Each row is a point. To make a cloud, some directions were put in groups of two or more. Within a group, all points are equally far from the middle, so they leave a hole (a ring in 2 directions, a hollow ball in 3). The other directions are filled evenly. Then the cloud was stretched, turned, moved and blurred a little. Count the holes, and give their numbers of directions, smallest first.
In the rows, 128 means zero.

Cloud (13 x 2):
[[169 165]
 [122 127]
 [117 121]
 [123 119]
 [124  66]
 [146  91]
 [150 157]
 [119 138]
 [104 103]
 [ 92 183]
 [113  62]
 [158  64]
 [114 118]]
Holes: 0

Cloud, 22 rows:
[[147 147 104]
 [169 139 186]
 [137 186 161]
 [107 128 195]
 [161 153 159]
 [150 181 151]
 [154 104 195]
 [179 128 169]
 [108 137 173]
 [126 196 109]
 [134  97 136]
 [ 90 148 182]
 [131  86 134]
 [170 127 157]
 [ 95 138 158]
 [153 150 125]
 [134  90 103]
 [143 134 158]
 [188 125 105]
 [109 147  92]
 [133 118 122]
 [107  93 106]]
Holes: 0

Cloud:
[[178  62 159 148]
 [163 103 153 137]
 [177 120 225 111]
 [ 89 136 167 134]
 [175 158 127 111]
 [130 144 115 119]
 [164  81 168 137]
 [109 151 127 141]
 [176 167 165 133]
 [119  78 131 150]
 [159 104 206 109]
 [ 89 173  56 141]
 [121  89 109 160]
 [111 180  91 121]
 [ 98 173  92 120]
 [161  91 157 160]
 [152 121 139 108]
 [122 148 110 149]
 [161 113 170 112]
 [102 161  60 121]
 [104 114 131 120]
 [ 93 148 104 122]
 [ 87 122  96 149]
 [135 106 164 118]
 [166 169 177 113]
 [139 144  77 142]
 [105 149 125 125]
 [ 97 134 131 139]
 [161 150 164 150]
 [116 156 157 143]
 [182  80 184 151]]
Holes: 0

Cloud (54 x 6):
[[179 102 130 155 142  76]
 [203  74 131  84 140 156]
 [ 81  96 122 142  83 120]
 [103 101  77 109  79  89]
 [156 121 119 141  93 187]
 [131 164 103 153 114  63]
 [190 126  95 127 133 113]
 [173 128 162 107 115 117]
 [107 142  94 136 129 146]
 [174  99 166 156 114  84]
 [131 188 115 165 143 140]
 [166  53 104 110 107 112]
 [111 172 109 159 107 117]
 [137 134 124 109 150  72]
 [143  77 137 162 136 133]
 [ 81 121 150 141  75 129]
 [157 167 180 124 177 142]
 [145 119  99 135 149 205]
 [136 121 113 108 142  81]
 [175  76  91 111  62 115]
 [175 148 146 178 110  95]
 [153  86 124 115 129 100]
 [118 198 151 168 140 139]
 [ 79 149 155 154  77 120]
 [143 139 171 127 118 150]
 [147 113  98 111  97  73]
 [174 128  75 140 149 131]
 [103 159  90 119 113 141]
 [165 132 119 107 189 115]
 [130  83  76 121 112 133]
 [157 122 143 109 169 119]
 [170 118 147  99 140 100]
 [168 138 135 148  94 102]
 [135 107 166  96 104 125]
 [140 151 168 189 145 153]
 [139 114 126 148 152  79]
 [118  98 153  95  98 150]
 [182  57  82  67 104 136]
 [107 160 148 154 143 149]
 [162 195 170 133 146  99]
 [148 110  91 141 164 133]
 [103 168 106 158 123 130]
 [172 187 111 162 164 157]
 [153  89  92 159 132  94]
 [164 185 127  97 132  99]
 [181  85  60  69 105 153]
 [107 169 104 134  83  97]
 [153 190 135 177 165 165]
 [160 138 125 154  89  85]
 [119  94 141 172  79 160]
 [103 118 124 174  97 146]
 [158 140 136 134  82 122]
 [162 107 104 104 102  82]
 [154  84 126 112 108  82]]
Holes: 1 (3)

Cloud, 52 rows:
[[120 127 182  80 122 123]
 [122 178  63 157  62 145]
 [157  93 201  74 145 104]
 [141 130 155 119 159 117]
 [107 158 118  57 107 119]
 [123 145 178 105  96 116]
 [148 159 124 142  63 136]
 [120 164  49 144 113 140]
 [134 134 147  52 132 122]
 [176  88 169 105 150 152]
 [122 173  92 181  71 137]
 [121 150  91 154  84  95]
 [170  65 201  82 161 106]
 [199 131 119 143  90 117]
 [ 98 129 137 109 157 114]
 [127 114 154 107 169 105]
 [165 112 128 189 129 139]
 [100 158 101 135 145 160]
 [111 141 151 156 112 106]
 [184  93 177 135 139 107]
 [152 132 167  78 141 131]
 [160 129 153  94 153 136]
 [152 110 109 164 106  88]
 [133 120  83 127  83 137]
 [157  90 138  84 171 108]
 [128 153 111  74  78  95]
 [123 170  98 167  80 100]
 [149 117  81 124 154 138]
 [132 146  78 103  88 150]
 [ 81 143 137 102 138 126]
 [142 132 140  55 133 125]
 [143 181  39 149 116 152]
 [127  98 108  86 105 118]
 [129 121  52 156 104 159]
 [121 136  64 144  91 141]
 [ 99 173 120 135 141 142]
 [136 113 150 149  98 151]
 [172 101  90 150 120 101]
 [113 107 156 148 141 124]
 [107 147  73 125  94 121]
 [146 137 163 115 108 151]
 [190 117 133 174 119 127]
 [172 137  97 128  70 138]
 [130  93 173  63 142 128]
 [140 113 162 135  92 130]
 [195  77 168 111 103  70]
 [109 138 137 143 117 168]
 [176 139 121  94  94  74]
 [161  99 168 122  86 107]
 [136 114  74 147 116 114]
 [178 135  77 112 137 157]
 [170 127 173 130 115  67]]
Holes: 2 (2, 2)
